Rows are points. A path goes straight from each point to the next, and from the last back to the first. The post is the endless flat space through its rows: a point in 2 columns, a line in 3, a plane in 4, and so on, so that a path can go around it. Count how often the path circles the post. Going back the other way cancels.

Post (2 x 3):
[[ -7  26   3]
 [-39 -36 -17]]
Path (25 x 3):
[[  2 -44 -34]
 [  0  36 -42]
 [-63  24 -11]
 [-37 -47  30]
 [ 16 -60  -9]
 [-26 -17 -45]
 [-38  49 -15]
 [ -6  41  -6]
 [-75 -15  -5]
 [-33 -29   7]
 [  3 -46  -4]
 [-49 -85  20]
 [-16  -8  10]
 [ -6 -15 -13]
 [ -2  39 -10]
 [ 24  44  -7]
 [ 14  -7   1]
 [-34 -43 -49]
 [-52  28 -24]
 [ -7  30  19]
 [ 16 -46  16]
 [-25 -39 -28]
 [-57 -35 -38]
 [-88 -77 -10]
 [  1   5  54]]
Times around: 4

Post (10 x 11):
[[ 13 -12 -13 -28  -8  24  11   7  26  22 -25]
 [ 26   9  33  -4  10  20  34  16   0  -9  19]
 [-15   8   2  14 -15 -39 -50  14 -26  11 -19]
 [  2  19 -20  12 -16  -8   5  15 -29 -40 -15]
 [ 25  28 -10 -27  10   0   9  11 -33  21   0]
 [ 32 -29  43   2  -6 -38  26  40 -22   8 -20]
 [ -2 -15 -21  23   6  -1  10  28 -36 -33  -9]
 [-42  33  -8 -16  -3  -5 -13  31  -5  -4   8]
 [-22 -20   1  -5  16  -2  22  -4  -1 -46  -3]
 [-51  16  38  10 -33  17  37   2  39  39  -1]]
Path (30 x 11):
[[  8   1 -16 -70 -16 -17 -23  49 -16 -25 -26]
 [-70  37  30  10 -30  13  36 -29  25   3  23]
 [ 19   9   7  20 -35  12  53   6  14  -9  -9]
 [  8  26  14  -6  26 -50  -6  62 -29  17 -18]
 [-17  28   8  -5 -16  47   5 -48  43   5 -27]
 [ -3  26  16  31 -25  20 -35  40 -46  -1  11]
 [-12 -24 -26  29   3  -2   5  40 -62 -26   4]
 [ -2  15 -40 -14   1   5  23  31 -54 -41  33]
 [-29   9  61 -34  -3  19  58  17  15 -11  16]
 [ -2 -53  33 -24  35 -30  41  19 -15 -32 -33]
 [ -7  -1  47 -30  23 -23  -9  82 -30   2  -6]
 [-33   0 -54 -18 -23  77  66  44  20 -18  -3]
 [-18  13   9   9   7 -17 -39   4 -21 -16  24]
 [ 32   5 -18  11  -1  13   4   1 -16  19  -5]
 [-45 -20 -11 -18  11   4  25  29  19  16 -18]
 [-12  14  23  18  23 -27  42  -5 -26 -17 -15]
 [  5 -32 -10 -16   5 -35  -2  72  45 -14 -30]
 [-21  78  57 -17  49 -40 -10   9 -32 -16  43]
 [-10   1  25  -1  35 -18 -65  49 -44  -7  19]
 [-40 -19 -45 -44  -3  11 -14 -30  -9 -42 -21]
 [-35  22  16 -12  12 -14 -10  12 -32  39  42]
 [ -5 -30  42 -43  20   4  31   6  54   9  12]
 [ 35  33   0  28  30  -4 -44  95 -58  11  34]
 [-31  -8   9 -16   4  23  34  -3  22  29 -18]
 [-30   8  32 -11 -32 -56   3  32 -63  37 -29]
 [-37 -18  19  12   3 -17 -35  48 -27   3  22]
 [ 28 -10  13  27 -32 -18  50  50  -2  -8  -3]
 [-51  57   2  -6   3 -29  25  52 -17 -20  24]
 [  1  -2  30  10  17   3   1  21  27  -2 -16]
 [ 55  -7  33   1  -7  10  43   0 -37 -35 -44]]
Times around: 4
